Rows are points. Each copy is the shape, with its points in the same order, turned, moved and blurred by noise. Say if it was mirrored as well.
(in the rows, 128 means zero)

Shape (7 x 2):
[[180 118]
 [223 124]
 [117 107]
 [102 145]
 [ 44 116]
 [157 133]
 [126 103]]
Copy 1:
[[104  86]
 [ 74  61]
 [154 115]
 [154 157]
 [212 173]
 [109 112]
 [152 111]]
Copy 1 is: mirrored
Copy 2 (7 x 2):
[[ 67 162]
 [ 22 194]
 [117 117]
 [144 153]
 [179  95]
 [ 97 176]
 [113 128]]
Copy 2 is: mirrored
Copy 3 (7 x 2):
[[ 80 162]
 [ 71 219]
 [114 120]
 [147 117]
 [162  64]
 [102 165]
 [102 116]]
Copy 3 is: mirrored

Shape:
[[ 83 129  81]
 [176 188 161]
 [ 67 152 107]
 [ 76  95 106]
 [159 112 185]
 [172  94 149]]
Copy 1, 6 rows:
[[ 91 141  66]
 [215 173 119]
 [ 88 169  91]
 [ 80 110  97]
 [179 107 153]
 [180  83 121]]
Copy 1 is: only turned
Copy 2:
[[ 77 169 108]
 [210 163 166]
 [ 87 186 115]
 [ 63 150 137]
 [148 121 210]
 [140  92 166]]
Copy 2 is: only turned

Shape (7 x 4):
[[140 105 113 112]
 [218 148  85 146]
 [108 101  90  91]
 [ 62 104 111 127]
 [170  40 129 114]
 [129 194 115 136]
 [ 63 124 160  69]]
Copy 1 (7 x 4):
[[122 142 147 167]
 [199 181  85 151]
 [ 82 153 146 183]
 [ 73  88 139 186]
 [170 144 191 200]
 [124 134  70 120]
 [ 50 104 176 121]]
Copy 1 is: mirrored
Copy 2 (7 x 4):
[[126 111 114  97]
 [220 128 105 128]
 [ 98 119  94  71]
 [ 49 150 111 103]
 [123  38 116 117]
 [153 198 139 108]
 [ 55 141 173  52]]
Copy 2 is: only turned
Copy 3:
[[114  98 125  99]
 [200 109  83  61]
 [ 69  96 108  95]
 [ 64 126 115 145]
 [132  24 120 127]
 [136 174 125  89]
 [ 48 126 188 120]]
Copy 3 is: only turned
Copy 4 (7 x 4):
[[156 111 105 117]
 [185  63 163 178]
 [145  94  73  96]
 [100 125  50 116]
 [214 154  97 114]
 [ 88  75 145 152]
 [ 83 138  92  55]]
Copy 4 is: mirrored

Shape, 7 rows:
[[ 38 165 161 113]
 [161 114 122  83]
 [126 140  75  78]
 [179 120  82 163]
 [142  97  78 157]
 [127 181 120  85]
 [ 91 165 228 103]]
Copy 1:
[[ 71 188 168  89]
 [152 142  78 142]
 [142 144  61  78]
 [155  54  87 106]
 [108  66  81 112]
 [159 164 113  80]
 [127 204 195 142]]
Copy 1 is: mirrored
Copy 2, 7 rows:
[[107 118  35 167]
 [161 112 151 103]
 [105 119 128  72]
 [117 173 196 121]
 [ 89 139 187 135]
 [140 150  88  88]
 [189 128  46 185]]
Copy 2 is: mirrored

Shape, 11 rows:
[[154  71 137 149 201 159]
 [159 129 181 152 241 212]
 [ 83  91  66 125  59  97]
 [105 145  86 190 146 105]
 [ 15 101 133 120 136 152]
 [ 55  91 104 110 140 101]
 [136 150 112 108 120 175]
 [ 72  87 130 142  94  95]
 [125 150 119 157 108  70]
 [100 114 118  58 169 166]
 [ 99 138 128  61 122 166]]
Copy 1, 11 rows:
[[177 150 146  92 134 191]
 [146 219 212  66 129 197]
 [104  54  72 185 114 124]
 [113 147 120 189 178 137]
 [ 56  62 158 143 138 199]
 [ 86  62 109 128 161 164]
 [ 91 147 133 124  77 129]
 [117  49 139 164 142 135]
 [121 110 129 174 163  75]
 [ 76 116 127  60 105 172]
 [ 57 104 140  93  81 133]]
Copy 1 is: only turned
Copy 2 (11 x 6):
[[150 179  64 150 191 152]
 [179 207  94  95 247 156]
 [ 78  84  98 123  54 126]
 [108  83  52  81 154 102]
 [ 34 119 151 107 165 145]
 [ 47 134 104 123 123 115]
 [148 150 122  67 122 156]
 [ 74  87 127 148 116 101]
 [129  91  90  87 118  65]
 [ 88 211 128  93 130 151]
 [103 184 155  71 103 145]]
Copy 2 is: mirrored

Shape (11 x 8):
[[ 36 176  33 128 149 222  68  52]
 [162 153 116  47 121 101 129 131]
 [ 39  89 134 111 120  96  79  89]
 [117 120  64 153 231  85 148 100]
 [153 140 105 177 112 103  92 193]
 [197 100 166  77 156 105 111 175]
 [117 102 132 166 133 140 186  85]
 [142 137 171  81  95  80  71 107]
 [151  47  95  83  92 134 141 149]
 [148 111  72 123 139 159  93 101]
 [ 93 165 143  60 186 135 149  97]]
Copy 1:
[[ 72 235 113  77 229  75  71  69]
 [130 155 111  90  91 156 135 190]
 [ 43  83 161  94 152 101  91 122]
 [138 178 216 183 169 115 110 160]
 [164 107 115 137 135  74 201 131]
 [198  80 115 108 109 160 128 197]
 [129 130 162 160 126 170 113  65]
 [119  93 125  59  68 105 117 154]
 [110  95  63 163 127 169 115 155]
 [140 158  94 141 152 100  91 129]
 [121 171 176  59 151 183 100 154]]
Copy 1 is: mirrored
Copy 2:
[[135 220  79 219 144 228 146  65]
 [ 96 152 147  67 143 158 134 197]
 [ 77 105  93  94 122 173  91  58]
 [146 109 140 127 241 125 165  88]
 [ 69 136 119 159 159  55  87 149]
 [128 112 167  75 152 106  53 201]
 [161 111 151 120  96  94 158  73]
 [ 46 143 159  73 115 149  68 135]
 [152 147  73  60 119  90  94 162]
 [148 190 117 134 152 129 104 115]
 [126 106 157 113 144 208 150 143]]
Copy 2 is: only turned

Shape (12 x 9):
[[138 115 177  84 148 159  78 135 181]
 [167 173 154 121  84 112 110  62 119]
 [146  72 149 137 125  45  44 122 192]
 [124  64  74  73 134 146 171  99  98]
 [141 129  62 190  82 108 153 155 150]
 [121 184 141  99 126 105  67  73 141]
 [162 109 152 143 155 103 144 133 146]
 [155 136 103  90 136 123  56 127  74]
 [ 66  53 155 165 132 162 123 145 110]
 [ 57 138 164 173 181  89 104 145  72]
 [ 76 134 114  86  81  66 163  82  93]
 [182 163  91 159 187 150  81 112 195]]
Copy 1, 12 rows:
[[174 113 182  73 150  82  57 112 146]
 [148 155 113 106 108  81 151  47 179]
 [193 157 100 145 149  61   7 124 173]
 [ 59  75 109 125 131  98 124 142 102]
 [156 136  73 120  57 131 123 187 176]
 [132 176 122  78 126 100  81  42 154]
 [176 146 127 129 155  90 123 155 133]
 [153 118 104 108  97 110  80  55  75]
 [127 102 188 177 123 164  76 157 145]
 [146 212 167 179 118 171  89 118  97]
 [ 52 175 119 154  78  70 120 102 139]
 [193 142  82  24 167 153  94 120 148]]
Copy 1 is: only turned
Copy 2, 12 rows:
[[139 137 165  88 174 134  73 161 183]
 [190 136 186  85 119 132 178 120 133]
 [214 122 141 181 194  67  98 164 156]
 [149 144  96 115  88 163  64  51 124]
 [135  78 100 181  94 157 158 147 102]
 [152 137 183  73 130  68 154 126 156]
 [150 137 113 131 185 155 132 131 133]
 [143 165 155  90 114  88  96 138  76]
 [115  64 155 149 178 160  58  85 108]
 [ 77 108 163 140 216  90 141  74  76]
 [139 149 167 156  90 113 157  31 137]
 [141 101  74  62 153 105 139 202 140]]
Copy 2 is: mirrored
Copy 3, 12 rows:
[[ 78  88 152 125 159 136 107 146 216]
 [ 79 153 158 122 118  90 101  50 142]
 [ 82  45  63  65 161  82  83 103 182]
 [118 118 139  93 167 212 175 107  95]
 [125 117  52 120  53 137 125 112 102]
 [ 31 150 125 135 165  92 105  86 161]
 [139 100 125 106 133  96 136 133 146]
 [ 73 139 134 119 180 146  57 121 101]
 [123  22 118 191 147 160 146 129 118]
 [ 89  77 101 199 183  65 135 153  75]
 [ 37 105 134 106 132 120 183  69  62]
 [132 181  66 132 145 120  95 138 209]]
Copy 3 is: only turned

Shape (15 x 9):
[[179 141  86  64 123 143 127  95 117]
 [158  81 130  95 191 129 144 118 121]
 [132 181 184 194 215 174 134 118 134]
 [ 99  94 124  78 182  78 129 130 147]
 [119  84  82 122 121 175 121 121 118]
 [154 109 178 124 128 122  66 100 165]
 [161  48 194 157 160  20 132  62 142]
 [126 125 121 135 167 161 150 137 149]
 [164 193  60  67  84  91 119 186 189]
 [108 116 113  84  82 159 133  71 145]
 [105  94  66 121 111 203 123 143 156]
 [101  74  93 115 107  92 112 182 100]
 [179 165 190 188 130 132  68  78 189]
 [142  88 168 100  55 233 121  63 119]
 [142 162  55 140 165 161  75 134  82]]
Copy 1 (15 x 9):
[[154 165 126 115 137 126  72  92 156]
 [119 111 154 137 190  77 119  97 135]
 [111 147 213 184 235 158 154 194 157]
 [ 79 122 136 118 164  51 142 115 195]
 [ 94 108 100 112 162 162 114 107 133]
 [123  88 209 120 141 143 127 119 208]
 [ 82  63 209 220 108  64 162  71 184]
 [122 125 127 143 203 130 144 147 154]
 [193 141  74  95 107  96  88 185 238]
 [115 153 119 102 130 177 142  76 181]
 [109 102  69  89 186 179 119 126 160]
 [ 71  85 100  92 102  91 129 155 140]
 [146  98 233 183 150 186 122 149 233]
 [147 123 168  86 137 237 155  54 126]
 [ 88 149 130 125 170 150  38 182 135]]
Copy 1 is: only turned
Copy 2 (15 x 9):
[[123 134  77 112 123 187  57  98 144]
 [155  85 104 130 173 155 105 140 153]
 [ 96 121 203 214 147 177 131 179  92]
 [113 109  92 111 203 102 127 133 146]
 [110  84  70 119  80 160 135 155 148]
 [ 92 102 170 129 129 103  48 159 149]
 [142  83 190 149 180  46 111  97 220]
 [109 120 115 151 142 171 139 170 139]
 [104 248  36 125 126 115  51 143 130]
 [ 79 128 122  63  87 165 112 120 156]
 [ 90 108  58 112  74 170 139 191 148]
 [146 111  58 108 107  69 133 153 125]
 [ 66 132 209 191 105 114  43 169 162]
 [106  78 169  47  38 194  86 157 157]
 [ 99 103  60 191  94 167  94 119  76]]
Copy 2 is: only turned

Shape, 14 rows:
[[135  68 206 167 158 163 123  93 183 104 171]
 [139 110 100 131 129  88 158 174 151 105 154]
 [ 78 141 170 182  87  78  96 141 140 127 103]
 [ 64 130 165 140  82 105 138 137  96  91  98]
 [131 119  74 109 153 101 152 104 137 152 149]
 [135 162 182 140  78 121  92 158 105 102 111]
 [180  96 202 210 168 174 136  63 219  85 109]
 [125  81  75 145 186 130 132 170 143 135 127]
 [107 129 176 130 126  83 158 161 103 128  83]
 [127 129 133 147 213 101 124 127 141 104 153]
 [145  81 197 132 182 170  97  76 245  85 110]
 [114 117 203 144  84  72 106 148 109 150  97]
 [119 144 141 142 164 125 165 162 191 131 155]
 [ 88 155 161 144  98 127 129 165  97 158 107]]
Copy 1:
[[ 76 222  86 197 129 150 183 117 143 118  90]
 [ 76  92 136 143  97 102 153 164 115 138  91]
 [166 109 157 178 180 155 126 132 123 119  79]
 [159 120 201 196 136 140 131 142 145 139 122]
 [ 84 127 133  77 125  88 137 120 132 142 127]
 [161 129 166 181 133 166 144 158  82  92 142]
 [ 62 229  76 196 213 123 227 154 129  85 104]
 [ 65  81 107 118 123 131 189 119 136 162 122]
 [136  86 144 189 137 129 117 152 161 117 150]
 [ 61 143  91 131 152 144 132 159 129 172 133]
 [ 33 223 100 162 181 188 206 146 177  65  88]
 [158  98 139 205 146 154 100 114 118  76 120]
 [107 133  90 125 117 125 165 186 155 135  81]
 [191 102 145 155 131 147 141 130 137 127 138]]
Copy 1 is: only turned
Copy 2, 14 rows:
[[113  91 173 173 184 123 170  77 187 204 142]
 [101 147 112 142  83  63 163 100 155 128 110]
 [109 150  87 162 174 133 145 179 141 120 132]
 [128 171  76 135 130 147 108 158 145 162 161]
 [134 129 160 172  77  78 110  98 112 104 110]
 [129 128  57 103 153 163 142 125 151 120 132]
 [102  80 151 202 211 139 187  61 129 240  68]
 [112 109 143 151  81  43 116 125 168 146  64]
 [ 70 147  87 144  99 159 112 137 148 143 123]
 [134 130 173 179  94 128 169 118 178 142  78]
 [105 123 189 181 224 125 138  45 179 198  61]
 [ 77 124  65 160 151 161 118 145 156 110 151]
 [ 80 150 174 129 117  89 172 120 138 147 101]
 [103 126 101 101 129 149 107 171 132 123 134]]
Copy 2 is: mirrored
Copy 3, 14 rows:
[[113 201 224  69 127 154 163 134 128 101 194]
 [110 175 105 130  88  83 128 117 118  96 137]
 [135 159 108 165 109 178 134 167  67 106 206]
 [146 122 109 157 112 175  91 132  96 147 184]
 [110 116 110 123 121  83 165 144 167  73 144]
 [134 152 127 175 101 158 164 139  68 173 159]
 [ 57 225 213  67 165 131 176 158 124 140 249]
 [ 78 163 146 127  87  84 117 184 144  83 120]
 [119 172  91 182 124 170 111 137 139 140 157]
 [ 72 167 142 112  61 137 168 149 167  87 163]
 [127 221 233  79 117 107 171 177 168 136 248]
 [160 182 106 173 139 198 148 160  92 130 157]
 [ 85 184 158 162  99  94 146 107 143  77 181]
 [119 124 135 207 127 168 128 144  94 124 144]]
Copy 3 is: mirrored
